Each point is reached from the start by the listed moves, each made once or not at all, plus a little noise. Is the number of moves made odd or even? Then give how often each move was made.

Moves:
(1): [49  6 -2]
(2): [-3 46 10]
(3): [ 5 -6 60]
Start: [  5  -8 -15]
Points:
[51 42 -8] -> even (1, 1, 0)
[ 8 32 55] -> even (0, 1, 1)
[ 1 40 -5] -> odd (0, 1, 0)
[56 39 51] -> odd (1, 1, 1)

Moves:
(1): [ 28  -9  16 -11   3   4  -5  -3   7   0  -1]
(2): [  6  22   3  -2  11  -2 -12   0   2   0  -2]
(3): [ -7   0  23   6 -10  -7  -8   1   4   3   5]
(4): [ 3 -2 -7 30 -4 -9  2 -7  9 16  2]
(5): [  3 -26   5   0  23 -10  -2  12  -3   1  -5]
(6): [-6 -1  3  7 -4 22 -7 -4 -8 -7  1]
(7): [ 5  7  0  1 13  6 18 -3 -4 -6 10]
(8): [ 8  7 -3  2 -1  5  4 18  1 -5 -2]
Start: [ 12   3  12 -11  -8  11   2  -4  -9  13  22]
Points:
[ 19 -17  29  28  -1 -11  -1  21   2  30  21] -> even (0, 0, 1, 1, 1, 0, 0, 1)
[50 -3 51 14 26 -6 -4 -2  8 26 30] -> even (1, 1, 1, 1, 1, 0, 1, 0)
[ 46  -3  60  -8  13  24 -28  21  -4   5  18] -> even (1, 1, 1, 0, 1, 1, 0, 1)
[ 13  16  34   5 -10  36   9  10 -16  -1  36] -> even (0, 0, 1, 0, 0, 1, 1, 1)

Moves:
(1): [14  5  2  6 -8  4 -1 -6  5  8  6  9 -5]
(2): [ -9  15   2   2  -6  -7 -11   3   2   5  -7   2   2]
(3): [  2  -7  19  -5 -10  -9  -3   7 -11  16  15 -14  10]
(4): [  6   0   2  12  -3   3   5   3  14   3 -12   8   8]
(5): [-1 11 21 -2 18  4 -3  6  3  4  0  7 -9]
(6): [-4 -3 -3 10 -3  9 -4  7  1  6  3 -1 -5]
(7): [-1 17 -6 -4  7  1 21 -7 -2  7 -5  5  7]
(8): [  6  -8 -12   1  -7  -5   7  15   7   5 -11  -1  -4]
(9): [-17   7 -10 -20 -11   2  -1  -1  14  -5   7 -12  16]
(10): [-21 -13   5   5   1  -2   4 -11  13   7   5   7  -8]
(11): [  9   6  -3  17   3  -3   8 -10   3   2  18 -15   6]
Start: [  8  -5   0  -6  -2  -2   5  -3   3 -17  11  -5   1]
Points:
[-18  -2  47  16  -6  -4  -8  13  24  25  16   5  -1] -> even (0, 1, 1, 1, 1, 1, 0, 0, 0, 1, 0)
[  8  -6  41  25  -1   1   7 -10  18  26  60 -10  -9] -> even (1, 0, 1, 0, 1, 1, 0, 0, 0, 1, 1)
[-15 -13  -4  26 -20  -4   5  14  39  11 -10  11  -5] -> odd (0, 1, 0, 1, 0, 1, 0, 1, 0, 1, 0)
[ -5  31 -28 -11 -16 -13  28  -3  28  -3  14 -26  28] -> odd (0, 1, 0, 0, 0, 0, 1, 1, 1, 0, 1)

Moves:
(1): [ 10  -3  -8  -7   2   7 -10  -4  -7   2 -10   5   5   3  -6]
(2): [  7   4   7  -2  24   9  17  -2 -10 -10  -8 -11   1 -23  -7]
(3): [21  7  7 -6 -2  9 -5 -7  4  0  3  1 -7 -5  7]
(4): [-16  17   6   2   6   6 -15 -17  10   8  -2  -3  -8   7  -3]
(5): [  4  -1   8   3   3  14   3   7 -11   3   7  10  -5  11   0]
(6): [ -2   5 -15   2 -14  12   3   1 -10  -7   8 -11   2  -5  -3]
(7): [  8  -7   3  15   2  15   2  -3   2   8  -3 -15  -1   7   9]
(8): [  3   1   2  -2 -10  12   3  18   0  -4 -27   9   2 -14  11]
(9): [-1  1 -2 -2 -3  8  4 -9 -2  0 -1 10 10  1 21]
(10): [ 7 13 -1 -9  4  3  8  7  5 28 10 -8 19  2  4]
(11): [  5   4   3  13  -7 -10   2   0  -3   1   1   6  10   1  -6]
(12): [  2  -1   5  -7 -17  -7  12  -5 -18  10 -13   3   2  -5  -1]
(13): [-4 -7 12 -5 -6  3 -4 -1  6 -9  1 -1 13 -9 -8]
(14): [ 6  4  5 -7 -9  4 15  3  8 -7 -2  3 -6 11 -4]
Start: [ -7   2 -14   4  24   1  -7   0 -12  10   3 -10  -3 -10  -5]
Points:
[ -9  29  15 -20  21  35  18 -10 -21  33 -38 -12  36 -51  11] -> odd (0, 1, 0, 1, 0, 0, 0, 1, 1, 1, 0, 1, 1, 0)
[ -2  10  29  21  25  40  14 -30 -38  22 -15 -11  20 -18  -1] -> even (0, 1, 0, 1, 1, 0, 1, 0, 1, 0, 1, 1, 1, 0)
[ 12  31  18  -8  40  39   9  -8 -13  24  -1  -8  26  -6 -36] -> even (1, 1, 0, 1, 1, 0, 0, 0, 0, 1, 1, 0, 1, 1)
[ 10  -3  10  16  -9  34  15   8   0  -2 -28   4  25 -12  16] -> even (0, 0, 0, 0, 0, 0, 1, 1, 1, 0, 1, 0, 1, 1)
[ 15  12 -10  -5 -10  25   8   5 -49  37   6  -6  43 -10 -26] -> odd (1, 0, 0, 0, 1, 1, 0, 0, 0, 1, 1, 1, 1, 0)
[ 10  27  -5  12  25  60  -1  -2 -17  27 -28 -38  41 -41 -15] -> odd (1, 1, 0, 1, 0, 1, 1, 1, 0, 1, 1, 0, 1, 0)
[ -1  43  -3   1 -11  25  21  -5 -31  44  11  -9  12  13 -20] -> odd (0, 0, 0, 1, 1, 1, 0, 0, 0, 1, 1, 1, 0, 1)
[ 16  16 -13  19  -8  37  27  -3 -49  52  13 -14  34   4  17] -> odd (0, 0, 0, 0, 1, 1, 1, 0, 1, 1, 1, 1, 0, 0)
